Every row gives one point. Each copy is the shape, with its points in the same order, turned, moved and blurred by noise. Say if it was mirrored as well.

Shape, 7 rows:
-0.27; -0.15
-0.15; -0.26
0.40; 0.17
0.26; 0.72
-0.09; -0.04
0.05; -0.13
0.19; 0.14
Copy 1 (7 x 2):
0.02; -0.30
0.16; -0.24
-0.03; 0.50
-0.60; 0.55
0.02; -0.09
0.13; 0.05
-0.08; 0.23
Copy 1 is: only turned
Copy 2, 7 rows:
0.03; 0.48
0.20; 0.44
0.05; -0.29
-0.50; -0.39
0.02; 0.27
0.19; 0.19
-0.03; -0.06
Copy 2 is: mirrored

Shape (8 x 3):
0.15; 0.31; -0.14
0.02; 0.10; 0.45
-0.03; -0.10; 0.24
0.40; -0.53; -0.02
-0.27; -0.07; 0.46
-0.19; -0.46; 0.58
-0.07; 0.05; -0.26
-0.13; 0.17; 0.08
Copy 1:
0.12; 0.13; -0.48
-0.06; -0.29; -0.04
0.04; -0.05; 0.08
0.66; 0.13; 0.34
-0.27; -0.24; 0.24
-0.09; -0.26; 0.59
0.13; 0.37; -0.15
-0.12; 0.06; -0.18
Copy 1 is: mirrored
Copy 2:
-0.34; 0.11; -0.15
-0.08; 0.29; 0.43
0.12; 0.07; 0.33
0.04; -0.58; 0.23
0.24; 0.34; 0.40
0.44; 0.04; 0.68
0.05; 0.01; -0.22
-0.01; 0.28; 0.04
Copy 2 is: mirrored

Shape:
-0.01; -0.15; -0.10; -0.23
0.05; -0.01; 0.27; 0.18
-0.27; 0.28; -0.35; 0.03
0.40; 0.10; 0.31; 0.06
-0.29; -0.12; -0.11; -0.45
-0.13; 0.57; 0.22; -0.05
0.19; -0.12; 0.26; 0.74
Copy 1, 7 rows:
0.07; -0.16; -0.26; -0.24
-0.01; 0.07; 0.12; 0.12
0.20; 0.40; -0.21; -0.39
0.11; -0.18; 0.40; 0.05
-0.16; -0.11; -0.40; -0.45
-0.13; 0.36; 0.39; -0.38
0.27; 0.28; 0.19; 0.59
Copy 1 is: only turned
Copy 2, 7 rows:
-0.26; 0.01; 0.14; -0.05
0.05; -0.08; -0.17; 0.27
-0.09; 0.57; -0.06; -0.08
0.32; -0.22; 0.03; 0.23
-0.47; 0.17; 0.37; 0.06
0.28; 0.48; 0.14; 0.37
0.27; -0.25; -0.74; 0.12
Copy 2 is: only turned
Copy 3, 7 rows:
-0.03; 0.23; 0.10; -0.18
0.03; -0.25; 0.23; 0.24
0.20; 0.06; -0.43; -0.16
-0.02; 0.14; 0.30; 0.48
0.05; 0.20; 0.13; -0.56
0.60; 0.07; -0.01; 0.17
-0.26; -0.55; -0.05; 0.62
Copy 3 is: mirrored
Copy 4 (7 x 4):
0.11; 0.10; -0.21; 0.27
-0.06; -0.12; 0.25; 0.07
0.07; 0.51; -0.03; -0.13
0.28; -0.20; 0.33; 0.28
-0.12; 0.34; -0.35; 0.39
0.00; 0.44; 0.49; 0.21
0.01; -0.48; 0.34; -0.35
Copy 4 is: mirrored

Shape, 10 rows:
0.41; 0.00; 0.26; -0.18; -0.20; -0.05
0.16; -0.04; 0.27; 0.43; -0.33; -0.12
0.31; -0.12; 0.13; 0.05; -0.11; 0.13
-0.30; 0.00; 0.18; 0.73; -0.35; 0.00
-0.10; -0.07; 0.21; 0.26; 0.16; 0.17
-0.16; 0.05; 0.02; -0.16; 0.02; -0.02
0.52; -0.09; 0.03; 0.37; 0.20; -0.32
-0.18; 0.88; -0.01; -0.20; 0.12; 0.16
0.05; 0.34; -0.42; -0.25; -0.10; 0.20
0.26; -0.12; 0.06; -0.01; 0.29; 0.27
Copy 1, 10 rows:
-0.02; 0.04; -0.05; 0.10; -0.03; -0.60
-0.19; -0.31; 0.44; 0.17; -0.07; -0.30
0.07; -0.08; 0.08; 0.20; 0.05; -0.31
-0.44; -0.50; 0.56; 0.13; 0.06; 0.13
-0.13; -0.10; 0.22; 0.08; 0.42; -0.07
-0.25; 0.11; -0.10; -0.17; 0.16; -0.09
0.20; 0.26; 0.62; 0.10; -0.01; -0.40
-0.82; 0.55; -0.22; 0.24; 0.15; 0.05
-0.21; 0.35; -0.31; 0.13; -0.21; 0.15
0.19; 0.18; 0.00; 0.21; 0.38; -0.15
Copy 1 is: mirrored
Copy 2 (10 x 6):
0.41; -0.13; 0.37; -0.21; -0.04; -0.16
0.33; -0.54; 0.32; 0.12; -0.22; -0.51
0.43; -0.14; 0.23; 0.04; -0.21; -0.12
-0.03; -0.74; 0.08; 0.42; -0.40; -0.51
0.14; -0.19; 0.22; 0.47; -0.26; -0.11
-0.07; 0.03; 0.10; 0.11; -0.02; -0.07
0.59; 0.02; 0.23; 0.24; -0.04; -0.71
-0.55; 0.30; 0.52; -0.12; -0.46; -0.19
-0.08; 0.25; -0.06; -0.26; -0.42; -0.14
0.39; 0.16; 0.23; 0.30; -0.25; -0.03
Copy 2 is: only turned
